Rows are points. A path goes straight from each point to the next, and from the last back to the first. The post is the endless flat space through its rows: a point in 2 columns, a line in 3, a plane in 4, and so on, so that a path can go around it. Count how often the path circles the post. Going back the other way cancels.
(in the rows, 128 means zero)

Post (2 x 3):
[[168 143 155]
 [110 114  94]]
Path, 14 rows:
[[171  91 106]
 [141  77 190]
 [134 115 213]
 [120  44 117]
 [157  86  78]
 [191 191 110]
 [119 187 155]
 [119 133 169]
 [141  93 143]
 [111  52 105]
 [118 104 124]
 [138 144 153]
 [133 166 104]
 [179 139 123]]
Times around: 0

Post (8 x 9):
[[153 125 183 121 109 112  81 153 221]
 [140 151 161 103 192  99 216 135 140]
 [165  87 109 154 138 106  95 181 104]
 [133 147 160 120 100 112 203 176 175]
 [140 111 170 131 110  81 133 118  60]
 [138 148 159 179 131 112 157 134 232]
 [147 123  94 117 131 132  55 122  71]
 [122 106 142 142 165 159  82 145  27]]
Path:
[[186 149 147 141 113  88  82 107 120]
 [134 173 111 115  96 141  85 184  95]
 [136 116 102 137 132 122 108 190  96]
 [120 111  94 148 123 104 136 161 183]
 [151 135 125  87 156 102 179 124 137]
 [209 105 140 117 104 107 161 153 123]
 [157  85 212 102 115  97 145 148  81]
 [157  68 139 184  76  78 149 124 151]
 [140  36 108 130 120 105 137 203 118]
 [151 102 159 148 177 141 148 170 149]
 [184 109 173 170 115 134 130 134 164]
 [186 138 136 144 116 127 113 204 129]
 [172 132 182  86 160  59 172  91 115]
 [193 121 181 146 161  86  88 191 150]
 [141 188 109 137  56  74  85 149 134]
 [141  98 141  71 162  79 100 157  59]
 [ 57 144 145 126  60 114 178 148 102]
 [149  71 151 114 108  93  95 191 125]
 [100 122 190 190 167 167 168 127 113]
 [184 141  98 117  94  84 169 124 152]]
Times around: 2

Post, 17 rows:
[[ 44 108  84 188 194 108 180 193 101 167 129 145  89 100 123 129  58  85]
 [ 37 124  68 193 145  99 132 170 103 113 166 136 132  68 147 180 118  92]
 [ 94 171  91 169 144 103 147 204  99 147 134 129  69  77 108 179 148 114]
 [109 105 105  43 178 157 125 103 131 162 111  98 124 143 206 130 162 127]
 [188  70 110  82 120 121  76 122 150 115  81 199 140 170 187 139 180 116]
 [190 121 100 202 117 135  91  81  97 145  73 140 182 104 152 144 138 111]
 [ 68 120 114 198 145 157 134 165  45 145 183 133 111 137 113 168 135  89]
 [132 107 110  53  77 128  71 121 137 153  88 126 132 122 184  53 184  86]
 [117 113  53  77 143  89 161 147  75 139 134 129 130 163 190  73 155 165]
 [ 81 106 125  63 165 111 104 143 101 167 147 152 106  86 156 106 116 188]
 [121 102 105  75 157 125  75 111 104  98  96  97  62 157 212  85 126 161]
 [115  83 145 187  80 137 175 159  95  92  98 108 147  85 120 155 151  98]
 [132 112 138 179  77  96  89 124 158 143  86  94 178 168 157 142 145 130]
 [135  89 119 220 176 114 101 156 117  99  91 108 191 125 104 117 189 108]
 [145 160 120 204 118 170 129 179 129 103 144 147 179 117 143 135 123 120]
 [141 134 177 117 134  88  93 104 116 114  86 134 159 158 229  97 181 105]
 [ 88 148 101  31 134 110 122  77 134 112  89 153 123 161 143  88 145 152]]
Path (13 x 18):
[[ 89  91 151  77 104  69 111  88  86 123 103  94 108  93 124  70 123 163]
 [107 113 161  99  74 112  65 129 120 131  86 102 122  31 138 201 109 116]
 [ 93 116  66 167 149  71  15 153 127 129 119 147 132 170 200 163 114 136]
 [145 133 101 153 135 198 122 137  49 120  91 105 139 118 137 125 115  93]
 [152 174 101 111  53 134 174 194  65 182 163 111 129 126 121  61 132 151]
 [134 127 102 115 192 122 143 182 176  80 171 122 173 162 149 144 200 154]
 [102 152 106  93 148  84 113 108 146 112  84  91  30  84 152 138 133 154]
 [131 138  87 128  90  39 107 110 145 169  60 158 141  88  76  71 143  94]
 [143 141 145 101 130 144  91 137  82 136 135 106 159 132 145  75 158 148]
 [ 51 190  76  68 121 146  87 118 128 108 118 150 150  82 188 130  83 165]
 [ 75 121 186 177 192 137 139 135 102 124 109 129 161 166 203  78  87 132]
 [101 159 109 106 161 122 119 109 103 120 148 143  89 123 175 158 140 199]
 [ 89 126  99 120 173 124 176  96 140 140 136 159 132  97 157 126  93  81]]
Times around: 1

Post (17 x 18):
[[142 103 147  90 121  68 142 170 152  93 201  95 129 102 162 128 110 168]
 [111 193 134 176 107 120  55 101 138 151  81 132 155 105 166 173 125 159]
 [118 125 126 123 102 139 183 178 156 106 183  70 141 127 162 141 133 160]
 [144 111 156 164 134 158  63 119  85 175 105 121 138 110 168 105 120 189]
 [154  68 122 126 139 169 129 154 120 129  76 147  98  67 102 173 109 160]
 [128 108 140 121 125 141 142 108 112 138 116 136  88  63 117 180 133  96]
 [150  67 131 171 108 177  95 150  97  76  89 136  90  70 102 180 130  77]
 [180 111 120 139 112  87 212 137 192  94 177 112 137 127 187 117 133 171]
 [144  72  99 142 172 122 116 133 127 138  52 146 104  33 113 128 116  84]
 [116 135 193 179  92 117  78 116 107 177  83 103 132 113 143 129  60 155]
 [127 117 111  88 116  83 144 102 177  86 166  91 135 131 136  90 123 179]
 [138  77 138 156 162 132  89 145 141 115  87 153  93 109  78 159 148  76]
 [133 100 114  98 132  60 167 172  98  77 173  90 126 172 174 142 131 176]
 [138 132 158 162  81 118  83 116 136 164  88  79 146 110 160 157 158 166]
 [119  71  96 128 141  96 176 136 172  85 181  95  99 120 203 149 122 187]
 [135 154 177 190 138 129  79 108 127 141  67 110  99  65 132 103 135 179]
 [159 111 101 115 122 101 115 167 148 104 146 105  65 131 133 110 126 141]]
Path:
[[148 100 188 129 132 184  55 158  98 119  68 132 127  87  79 133 147 177]
 [163  33 170 149 129 122 149  94 112  67 156 111  79  72 183 133  68 145]
 [184  98 112 136 169  50  94 138 118 186 133 106 143 107 203  98  87 148]
 [135 102 107 198 163 119  68 222 100 105 122 129  95 133 117 135  74 135]
 [122 148 192 149  66  96  88 117 144 158 157 105 112  52 166 155 118 120]
 [129 101  81 190 132 177 103 126 189 111  92 168  65 118 168 112 109  81]
 [107 118 149  53 122  71  64 125  88 178 125  86 147 155 151 155  78 144]
 [159 108 151 182  89 153 187 114 242  93 153 128  96  30 124 145  65  97]
 [143 138 166 159 133 109 156 121 205 144 167 123 131  18 154 149 114 157]
 [ 98  68 138 187  86 116 182 172 150 115 132  73 142  95 187 177 168 167]
 [114  99  86 124 162  98 122 152 111  99  95 138 129 111 176 133 127 157]
 [104 161 165  76 145 141  94 137  82  64 166 116 146  99 154 169 159 138]
 [131  58 163 150 181 144 176 105 142 155  95  93 157  67 144 110 119 194]
 [136 118 126 172 124 160 101  56 141 120 146 170 183  46 171 174  97 140]
 [ 95 164 205 112 108  48 115 192 103  94 159  92 116 148  99 141  85 182]
 [104 104 169 100 112 110 141 140 128 161 139 131 119  80 156 155  91 129]
 [123 150 138 187 112 208 102 171 121 123 109 138  40 155 184 199 133 112]
 [182 117 126  93 129  31 164 137 166  82 150  83 139  78 123  86  63  93]
 [118  74  91 139 181  67 140 124 139 132 132  82 103 108 126 107 126 173]
 [136  87 130  79  99  50  80 159 138 178 124  92 112 137 114 138  98 226]
 [115 151 165 191 118 141  60 161 152 134  98 108 110  94 140 140 151 162]
 [151  92 165 157  99 182 148 135 174 106  78 124 212  34 176 191 108 127]
 [181 106 122  93 136 118 176 138 119 109 168  86  89 102 175 103 124 123]
 [173  80 153 100 148  20 148 126 136 122 142  84 127  99 129 120 122 190]
 [126  51 136 143 132 102  49 124  79 115  90 118 132 119 110 131  73 146]
 [170  93 181 157 185 125  77 185  49 156 132 118 123 175 140 147 142 238]
 [158  71  66 164 140 117 226 113 161  93 154 157 177 139 169 206 130 214]
 [ 56 146 141 121  72 102  45 152 135 132  80 102 138  85  82 160 108 116]]
Times around: 5

Post:
[[125 136  99  52 160 158 143 143 122 166 154  69 149 141 199 194 166 164]
 [158 124  75 124 127 109  89  80 124  89 136 178 119  82 131 131 166 205]
 [ 59 113 125 158 170 108  57 145  68 130 119  77 185 123 145  91 149 105]
 [113 147  87 142 124 112 139 117 156  92 108  85 157 134 144  84 143 101]
 [173 149 111  76  81  99  88 141 174  99  54 155 133 147  95  88 114 139]
 [127  90 124  83 185 153 139 148 157 123 125 146  91  86 184 162 141 105]
 [130 131 130 161  89 106 143 119 100 140  68 134  93 116  90 131 163 113]
 [100 112 193 154 118 177 143 115 153  93 177 121 149 141 119 129 161 150]
 [108  86 131 127 144 133 199 171  81 172 169 131 209 142 123 166 155  67]
 [ 87 139 124 128 120 166 159 130  63 127 172 110 168 113 167 132  60 125]
 [127 143 188 136 144 156 165 189 162 139 123  90 162  93  80 190 150  64]
 [150 121  96 111  72 187 126 104 192 158 131  95 148 132 152 191 167  73]
 [176  81 152 175 111 126 163 166  71 103 141 157 181 151 162 106 111 147]
 [187  85 146 147  85 199 112 103 136 116 171  66 115 172  93 182  92 115]
 [151 143 179  82 166 116 134  57 171 110  98 160 183 116 165 102 166 185]
 [155 122 122  66  77 134 130 109  97  81 170 134 178 110 149 114 147 152]
 [112  82  72 145 133 194 188 142 126  90 131 110 131  78 136 144 119 153]]
Path (21 x 18):
[[166 131 186  26 159  86 138 135 129  79 110 122 139  80 181 122 140 145]
 [158  84 132 108  72 249 180 112 177 106 154 105 126 118 124 156  88 156]
 [125  81 123 163 160 153 150 156 106 160 135 152 114 162 145 132 214 114]
 [122 151 137 164 139 175 126 113  93 137 127 170 146  86 162 126 100 124]
 [161  99  97  60 146 123 132 166 149 135 159 118 151 120 130 109 114 126]
 [166  69 147 113 115 135 125 114 207 114 108  91 142  92  94 156 178 125]
 [119 100 126 124  95 113  91 125 145 126 131 106 111 136  90 147 137 105]
 [115 172 162 171  75 159 105 100 133 142 113 115 176 120 130  65  94 123]
 [159 112  95  86 155 105  85 107 100  81  95 108 127 137 111  62 165 138]
 [ 88 164 142 113 179 172 105  75 169 149  93 142 138 119 169 170 143 152]
 [ 77 124 120  74  95 154 100 120 194  78  90  67  92 119 120 143 135 128]
 [101  92 152 175  70 156 144 132 103  84 169 154 111 106 183 109 106 167]
 [109  87 147 111 112 136  83 125  74 121 167 155 124 122 137 153 103 106]
 [187  73 140  98 116 227 166  98 116 141 136 164 170 130 145 227 122 117]
 [167 110 100 106  94 162 136 168 117  95 113 125 148 137 172 125 107 131]
 [107  69  56 171  76 173 160 187 127  90 121  99 124 148  90 153 138 133]
 [153  87 104 105  48 138 185 110  58 198 171 104 123 140 121 245 144 129]
 [150 140 167 128 106 123 178 111 155 134 115  72 141 141  88 115 153 153]
 [172 144 132  79 101 117 194 123  91 179  68 156 190 144 182  89 142 108]
 [140 151 120 116 116  94  86 119 145 106  57 183 112 136 172  92 146 118]
 [106  58 111 123 154 172 162 181 110  41 202  86 143 135 142 141 158 197]]
Times around: 2
